Every row gives one point. A path goes straight from each point to the next, and from the last back to the first. The post is the endless flat space through its rows: a point in 2 columns, a line in 3, a plane in 4, and so on, so that a path can go around it. Count how often the path circles the post. Going back the other way cancels.
In the rows, 128 means zero.

Post (2 x 3):
[[101 160 109]
 [158 102 130]]
Path (26 x 3):
[[205  94 152]
 [135 125 148]
 [104 125 131]
 [ 65 169  95]
 [162  83  94]
 [173 128 102]
 [249  92 145]
 [ 74 184 117]
 [ 94 112 145]
 [ 98 134 109]
 [145 103  91]
 [138 197  78]
 [151 183  96]
 [120 161  91]
 [130  85  97]
 [127  55 168]
 [173  81 179]
 [123 143 138]
 [142  93 141]
 [ 86 132 113]
 [124 108  93]
 [ 91 128 110]
 [ 87 111 149]
 [133 110 152]
 [143 160 134]
 [112 179  98]]
Times around: 1

Post (8 x 9):
[[152 110 158 141 163 123 133 155  83]
 [161 187  69 116 120  99 152 206 239]
 [186 220  93 163 133 150 125 145 144]
 [106 115 163  84 129 145 157 127 156]
 [170 138  98 161 176 115 184  99 153]
 [ 42  61 141  64 135 165 181 128  79]
 [ 58 151 139 128  65 149  80 189 147]
 [165  80 128 139 151 167 107 161 136]]
Path (20 x 9):
[[182 146 109 162 117 147 135 124 122]
 [ 91 221 152  98  73  15 215 145 206]
 [183 174 108 168 108 203 175  74  85]
 [ 71 119  75 155 139 127 224 201 160]
 [142 127 179  98 190 175  83 179 112]
 [ 69 149 112  30  93 123 133 119 127]
 [219 117 124  93 183  82 179 177 132]
 [ 96 138  92  30 116 120 124 245 164]
 [178  92 187  96 136 137  89  79 120]
 [175 154  97 171 127 198 124  78 121]
 [ 87 169 124  51 130 157 147 134  46]
 [125 170 201 110 151  97 121 157 129]
 [113  98 138 106 209 141 185 182 130]
 [147 150 158 104 179  94  97 123 144]
 [182 143  42 119 130  62 159 179 129]
 [190 113 122  52  99 140  98 154 194]
 [157 162 128  48 199 123 178 114 137]
 [111 136 211 149 170 117 124 172  91]
 [160 162 152 102 107 194 125 156 146]
 [232 140 128 118 123  92 141 193 199]]
Times around: 0

Post (17 x 18):
[[ 76 114 173 122 141 161 160 149 111 143 105  84 125 135 100  60 124 121]
 [151 102 159 136 129 167 154  62 109 158 143 156  89 138  97 132 188 116]
 [124  89 143 130 116 109 163 109 141 177 169 187 116 146 161 122 154 111]
 [144  72 152 129 103 166 169 132  93 119 144  88 181  88 132 149 154  70]
 [111 147 158 166 127 143 143  76 183 169  86 146 110 155 151 102 112  75]
 [154 172 135 128 134 144 129 128 152 125 113 149 125 153 171 103 162 204]
 [156 174 157  81 136 114  94 146 187 127  75 104 181 131 135 136 124 192]
 [135 137 118 137 141 125 106 104 158 140 108 160 112 208 133 141 117 118]
 [101 185  70 115 156 131 138 161 159 190 107 181 126 151 128 115 127 101]
 [ 99  95  82 199 184 143 137 148 138 135  63 133 171 102 117 126 128  97]
 [106  49 116 141 124 186 150 123 176 130 116 143 185  75 121 144 175 109]
 [125 145  94 158 143 117 150 173 126 126 117 116  87 139 158 149 108 164]
 [ 39 148 183 141 135 106 123 114 186 158 137  87 164 120 148 122 140  70]
 [143 193 193 106 189 124 103 155 192  96 136 158 109  88 162 138 153 154]
 [191 106  31 129 114 153 115 159 102 141 105 114 102 108  93  84 133 139]
 [159 129  87 128  81  99 167 218 147 168 133 113 163 167  93 134 129 145]
 [106 141 155 145 112 161 143  75 117 120 138 157 162 132 105  97  99 146]]
Path (32 x 18):
[[157 104  93 144 176 120 140 146 114 153  99  76  78 143 180  50 141 142]
 [ 79 118 146 108 134 189 134 116 187 164 113 117 150 116 151 120 139  62]
 [128 118  37 109 128 186 124 133 148 184 129 239 120 100 144 129 159 158]
 [162 159 131 149  63 136 157 160 112 162 138 125 109 142 137 116 176 116]
 [167 192 120  71  38 142 135  77 157 144 116 100 173  52 110  70 127 176]
 [161 134  99  53 204 152 104 139 139 139  45 187 156 139 134  79 124 164]
 [ 70 117 143 185 124 132 152 117 184 135 178 143 154  82 118 120 106  91]
 [189 111 115 158 120 151 169  89 145 158 119 106 125  79 201 114 142 107]
 [101  73 103 153 206 186 147 128 112 101  50 112 152 135 150  83  70  66]
 [119 148 167 129 183 153  79 203 142  71 117  82 202  83  42  61 107 123]
 [104 159 194 105 129 119  65 165 202 121 159 144 126 135 117 122  97 194]
 [115 178  97 169 104 109 107 112 143 136 162 137 135 144 105 197 151 137]
 [171 142 134 106 114 166 145 101  80 156  75 117 129 112 128 108 116  91]
 [ 89  72 220 117 119  99 143 141  83 178 168 133  92 149  50 139 103 102]
 [134 131 146 156 155 141  72 180 193 127  66 140 195 110 128 153 116  84]
 [ 44  91 134 147 141 159 128  98 111 131  70 153 167 143 134  31  37  88]
 [117 102 162 176 180  54  88 176 152  79 125 117 203 134 115 229 204  92]
 [108 150 120 145 138 135 107 162 124 119 114 137 116 105 137 112  98 100]
 [111 133 117 167 134 140 129 174 138 118 149  94 109 121 149 119 125 102]
 [201 118 129 134 157 218 148 144 210  99 114 125  99  87 109 144 162 143]
 [ 92 151 110 153 170 115  63  88 175 122  67  55 176 111 143 125 148 119]
 [100 113 102 186 178 145 129  98 207 101  35  97 142 117 219 170 181  30]
 [ 80 196 191 159  81 151 114  73 148  99 168 153 179 129 136 123 171 100]
 [ 92 187  91 164 147 123 154 174 171 144  49 111 149 220 129 141 104 144]
 [136 100  48 101  98 141 143  72 117 182 145 129  93 214  81 101 137 124]
 [167 185 135  78 142 128 156 124  99 137 202 158 147 143 135 146  97 130]
 [140  72 114 119  91 169 141 113 164 191 122 180 145 156 139 133 148 156]
 [131 110 156 125 167 127  99 163 188 128 135 189 113 132 119 164 181 125]
 [133 155 243 162 172 145  93 126 147  93 146 146 135  43 103 141 219 153]
 [117  63 156 153 128 112 114 148  82 102 109 118 149 171  79 121  45  98]
 [107 124 102 183 121  71 110  93 147 156 136 125 155 145  71 186 159  87]
 [153 101   7 191 109 129 107 101 158 108  83 140 120 122 113  68  60 106]]
Times around: 2
